Each row of a before or after table is a point. One or more steps were done to the points. Then noise was added and the rows were shuffled. The steps act on columns, c1 being the first. What was done? A step turns or swaps two columns, mirrors them in a line or flattens them onto one, adds a multiple of one to another, or multiplies or shifts one. Angles are multiples of 10 degrees, from the lower column toward the higher: turns from -170 to 170, lines from 10 to 170 but not 90. Use the fewest steps. Two steps may share a column if one is a turn and the other turns, adds or multiplies; they go together, in the order done. Otherwise the lowest column goes first.
In the rows, zero is written as 128.

Before, 14 rows:
[[185  90]
 [194 113]
 [ 74 174]
 [ 64 183]
 [ 75 158]
 [154  89]
 [180  82]
 [156  43]
 [160  88]
 [137 125]
 [118 150]
 [149 130]
 [153 122]
 [145 143]]
After:
[[135 144]
 [120 103]
 [131 137]
 [118 103]
 [136 150]
 [134 146]
 [122 113]
 [131 136]
 [130 127]
 [140 155]
 [131 136]
 [104  62]
 [129 129]
 [118 104]]
Steps: flatten c1 and c2 onto the line at 70 degrees

Before:
[[ 94 174 150 149 112 113]
 [111 139 125 125 133 158]
 [109 187 160 158 153 143]
 [207 120  86 103 106 100]
 [122 134  83  87 136 192]
 [140 116 101 141 123 158]
 [ 87 164 124 149 169  87]
 [129 156  70 128 123 187]]
After:
[[110 127 118 128 117 176]
 [ 89 131 123 150  71 109]
 [132 156  72 130 112 206]
 [ 91  86 102 150 107 132]
 [203 158  92 100 150 119]
 [109  85 130 157  71 166]
 [119 159  98  90 120 212]
 [140 152 118 140 142 179]]
Steps: turn c2 and c5 by -140 degrees; turn c2 and c3 by 50 degrees; shift c6 by 20

Before, 11 rows:
[[ 96 156 102 100 146 167 128 108 145]
 [102 163 151 107 140 111 172  94  60]
 [133 153 134 145 140 125 102 139 115]
 [ 87 161  52 101  69 132 152 180 137]
 [115 145 148 132 134 144 160 124 152]
 [ 98 137 134 115  61 151 115  85 127]
 [132 129 150 141  92 232 105  91 121]
 [178 132  48 109 110  86 113 112 119]
 [ 91 141  58 107 106 103 138  75 117]
 [111 101  86 145  94 151 138 182 112]
 [128 137 129  73 148 113 109  96 143]]
After:
[[ 93 135 149  51 102 150 115  73 118]
 [101 116 140 134 135 200 121  83 130]
 [136 110 118 154 226 183 131  92 122]
 [115 156 127 151 149 124 103 123 153]
 [102 167 151 150 110 116  83  93  56]
 [178 110 145  49  83 136 126 111 119]
 [136  95 109 131 127 116 112 142 114]
 [ 93 127 153 103 169 120  98 108 147]
 [ 91 150 155  52 122 190  93 180 135]
 [125 107 181 128 114 104 119  97 140]
 [111 139 112  86 144 166 154 183 115]]
Steps: turn c2 and c7 by -100 degrees; turn c3 and c4 by 90 degrees; turn c5 and c6 by -80 degrees

Before (12 x 14):
[[108 124 139 122 130 139 139 140 107 154 120 149 113 139]
 [130 117 109 133 122 145 143 124 148 130  98 142 127 127]
 [130 157 132 128 132 133 176 142 154 107 123 105 121 100]
 [156 125 163 137 100 108 134 149 109 127 145 117 133 141]
 [133 122 143 123 106 117 138 152 157 160 115 117 127 137]
 [127 120 151 119 124 136 151 116 149 136 111 128 115 121]
 [156 122 119 111 127 113 167 135 153 153 134 113 123 133]
 [156 130 136 147 105 113 129 145 109 156 100 144 105  97]
 [121 140 148 150 110 109 133 106 155 124 132 153 104 114]
 [122 142 110 110  87 139 154 107 114 128 127 141 131 143]
 [132 113 118 132 107 102 165 122 111 142 139 114 131 117]
 [154 126 153 125 128 143 127 112 114 154 146 120 141 113]]
After:
[[131 107 118 133 144 135 166 123 149 131 103 114 126 125]
 [153 131 149 124 112 134 124 113 113 156 147 135 141 116]
 [157 123 121 113 134 121 227 137 153 153 136 143 123 132]
 [130 151 126 126 124 128 248 143 157 106 112 150 121  99]
 [133 119 131 133 148 117 222 122 111 143 142 143 131 119]
 [126 114 149 117 114 131 186 117 148 138 115 127 117 119]
 [121 140 153 149 130 121 144 107 155 123 126 103 104 114]
 [155 121 148 146 140 121 131 143 109 157 102 113 103  97]
 [157 132 173 137 126 120 144 149 110 128 146 137 133 141]
 [121 143 139 111 172 131 191 107 112 128 121 116 131 140]
 [108 120 134 122 120 132 156 141 106 153 122 106 114 141]
 [132 119 152 122 134 123 154 152 157 161 118 141 129 137]]
Steps: turn c2 and c11 by -20 degrees; mirror c3 and c5 in the line at 160 degrees; multiply c6 by 0.4; multiply c7 by 2.5; multiply c12 by -1

Before, 13 rows:
[[150  96 151 122 124 147 109 143 124 167 127  85 175 151 151 127 240 130
  154 105]
 [106 145 123 169 139 103 102 119  93  53 175 144 129  92 157 182 121 130
   67 110]
 [197 158  92 113 152 126 144 150 135 118 133 107 105 153 130 148 140 135
  123 126]
 [151 174 124  83 177 167 155 154 135 150  86 110 140 125 143 169 134 119
   93 127]
 [137 143 167  81 129 130 117 166 134 171 129 127 111 106 135 107 242 141
  172 107]
 [106 167 140 118 145 122  94 167 109 185 159  88 168 153 156  83 222 140
  173 119]
 [142 147 169 144 160 130  97 137 110  66 156 172 148 139 142 160 120 117
  121 153]
 [148 142  92 125 170 130 159 162 123 164  49 154 112 155 117 130 156 121
  121 121]
 [120 118 126 129 126 125 123 123 104  55 183 169 159  95 201 122  99 122
  121 116]
 [124 119 162  68 125  95 101 149 131 173 121  76 149 147 108  81 209  99
  147 112]
 [132 110 162 162 181  89 135 129  98  88 174 133 147  84 172 158  94 159
  123 139]
 [176 134  98 101 152 163 135 159  99 169 108 149 108 130 114 139 128 142
   67 168]
 [138 150 134 100 109 139  91 130 127 196 105  97 164 115  98 112 195 140
  198 111]]
After:
[[135 118 166  80 172 131 116  88 133 172 116 136 112 106 132 107 243 128
  129 107]
 [177 111  97 101  67 163 135  95  99 170 139 119 118 130 105 139 129 130
  152 167]
 [106 146 123 168  67 103 102 135  93  53  83 159 105  92 117 182 120 133
  139 110]
 [150  64 124  82  94 167 155 106 135 150 129 140 160 124 149 171 135 111
  176 127]
 [138  96 134 100 198 138  90 123 127 197 132  94 176 116 153 112 195 139
  108 112]
 [148  67  93 125 123 130 160  99 122 165 180 121 151 155 100 130 154 110
  170 120]
 [134 171 162 163 123  89 135 116  98  89 103 173 123  85 130 158  95 158
  181 138]
 [107 118 140 118 174 122  95  88 110 185  79 149 153 153 172  84 223 127
  145 118]
 [125 129 162  68 146  95 102 118 130 172 141 100 153 147 176  81 209  94
  124 112]
 [198 109  92 114 124 126 145 106 135 117 105 125 102 152 150 148 140 127
  152 125]
 [119 170 127 128 121 125 123 135 104  55  93 208 132  95  99 122  99 124
  127 116]
 [143 132 169 144 120 130  98 123 110  66  95 148 136 139  87 160 120 117
  159 152]
 [149 152 151 121 155 147 108 113 123 167 149 143 177 151 175 127 241 125
  124 105]]
Steps: add -0.5 times c11 to c13; turn c2 and c11 by -140 degrees; swap c5 and c19; mirror c8 and c18 in the line at 100 degrees; turn c12 and c15 by -80 degrees
